Each row is a point. The last column is the point's height on a tilted bowl or saddle (a function of degree 2), plus a little noise. Along how many of its main directions does it bend up, bend down or stay straight?

Points, 11 rows:
| +0.87 | +1.18 | +1.02 |
| +1.82 | +1.93 | +2.12 |
| +1.13 | -0.75 | +0.18 |
| +1.88 | -3.87 | +2.27 |
| -3.14 | -0.62 | +2.61 |
| -1.59 | +0.72 | +1.31 |
| -0.02 | +1.08 | +0.70 |
| -1.71 | +1.22 | +1.78 |
| -1.77 | -0.54 | +0.90 |
| +1.62 | +2.00 | +1.99 |
| -2.55 | +0.80 | +2.28 |
Directions: 2 up, 0 down, 0 straight

Points, 15 rows:
| +0.32 | -0.25 | -0.48 | -0.01 |
| -1.18 | +1.44 | -1.75 | +0.90 |
| -3.09 | -1.10 | +1.49 | +2.64 |
| +1.39 | -1.27 | -1.72 | +0.46 |
| -0.23 | -2.04 | -2.25 | +0.73 |
| -2.50 | -1.46 | +2.38 | +2.83 |
| -4.48 | -0.26 | -1.29 | +3.23 |
| -2.38 | +1.65 | +1.75 | +1.98 |
| -0.27 | -0.80 | +0.67 | +0.19 |
| +1.65 | +1.67 | +2.05 | +1.54 |
| +1.38 | +0.67 | -1.17 | +0.58 |
| +0.64 | +1.00 | -1.88 | +0.71 |
| +1.02 | -1.04 | -1.50 | +0.31 |
| -3.68 | -2.40 | -2.02 | +3.16 |
| +0.19 | -1.44 | +1.39 | +0.70 |
Directions: 3 up, 0 down, 0 straight

Points, 21 rows:
| -0.72 | -1.57 | -0.65 | +0.02 | -0.11 |
| +0.53 | +0.71 | -0.68 | -1.25 | -0.13 |
| -2.15 | +0.33 | +2.62 | +1.64 | +3.00 |
| +1.36 | -0.88 | -0.56 | +3.26 | +1.18 |
| +0.80 | +2.75 | +0.43 | -1.22 | +0.77 |
| +0.13 | +1.83 | +0.82 | -2.79 | -0.49 |
| +0.95 | +2.23 | -4.54 | +3.75 | -1.82 |
| -1.65 | -1.09 | -2.64 | -2.04 | +0.80 |
| -0.26 | +1.21 | +3.06 | +2.41 | +4.20 |
| -1.56 | +0.08 | +1.67 | -1.25 | +0.27 |
| +1.58 | -1.91 | +0.74 | +0.64 | +1.83 |
| -0.65 | +1.07 | +0.98 | +1.78 | +1.19 |
| +2.05 | -3.23 | -0.48 | +0.45 | +2.79 |
| +0.30 | +0.34 | +0.33 | -0.24 | +0.03 |
| -0.04 | -1.85 | -2.30 | -2.14 | +1.00 |
| +0.50 | -1.17 | +1.89 | -1.04 | +0.41 |
| -3.86 | -0.74 | +2.29 | -0.03 | +3.03 |
| -2.99 | -1.95 | -0.73 | -3.34 | +2.00 |
| -1.09 | -0.59 | -0.62 | -2.77 | +0.05 |
| -0.78 | -0.81 | -0.15 | +1.59 | -0.08 |
| +0.91 | +2.65 | +0.17 | +1.21 | +1.69 |
Directions: 3 up, 1 down, 0 straight

Points, 21 rows:
| -0.78 | +2.39 | -0.90 | +0.59 | +1.58 |
| +0.57 | +4.58 | +1.17 | +0.61 | -1.61 |
| -0.24 | +0.27 | +0.76 | +1.07 | +0.56 |
| +0.71 | -0.93 | -0.84 | +0.73 | +0.79 |
| +1.20 | +4.00 | +2.86 | +0.28 | -3.58 |
| +3.12 | -1.68 | +0.22 | -1.35 | -3.18 |
| +0.67 | +0.13 | -0.03 | +1.21 | +0.70 |
| +2.86 | +1.62 | +1.86 | +0.97 | -2.80 |
| +3.07 | +1.64 | +1.90 | -0.38 | -3.17 |
| -0.19 | +0.33 | +0.08 | -1.33 | +0.02 |
| -0.39 | -1.57 | +1.66 | +2.68 | -0.35 |
| -0.03 | -1.25 | +0.19 | -0.81 | -0.16 |
| -2.78 | -0.26 | -0.99 | +5.89 | -0.58 |
| +1.18 | -1.52 | -1.96 | +1.34 | +0.90 |
| +1.57 | +0.29 | -0.89 | -1.49 | -0.17 |
| +1.38 | -1.19 | +0.04 | -2.49 | -2.36 |
| -0.42 | -2.89 | -0.54 | +0.91 | +0.47 |
| -0.77 | +2.01 | -4.57 | -1.21 | +2.36 |
| -1.45 | +1.10 | +0.17 | -0.11 | +1.05 |
| -0.63 | +0.20 | +2.44 | +2.71 | -0.94 |
| +0.09 | -0.43 | +0.21 | -1.96 | -0.82 |
Directions: 0 up, 3 down, 1 straight
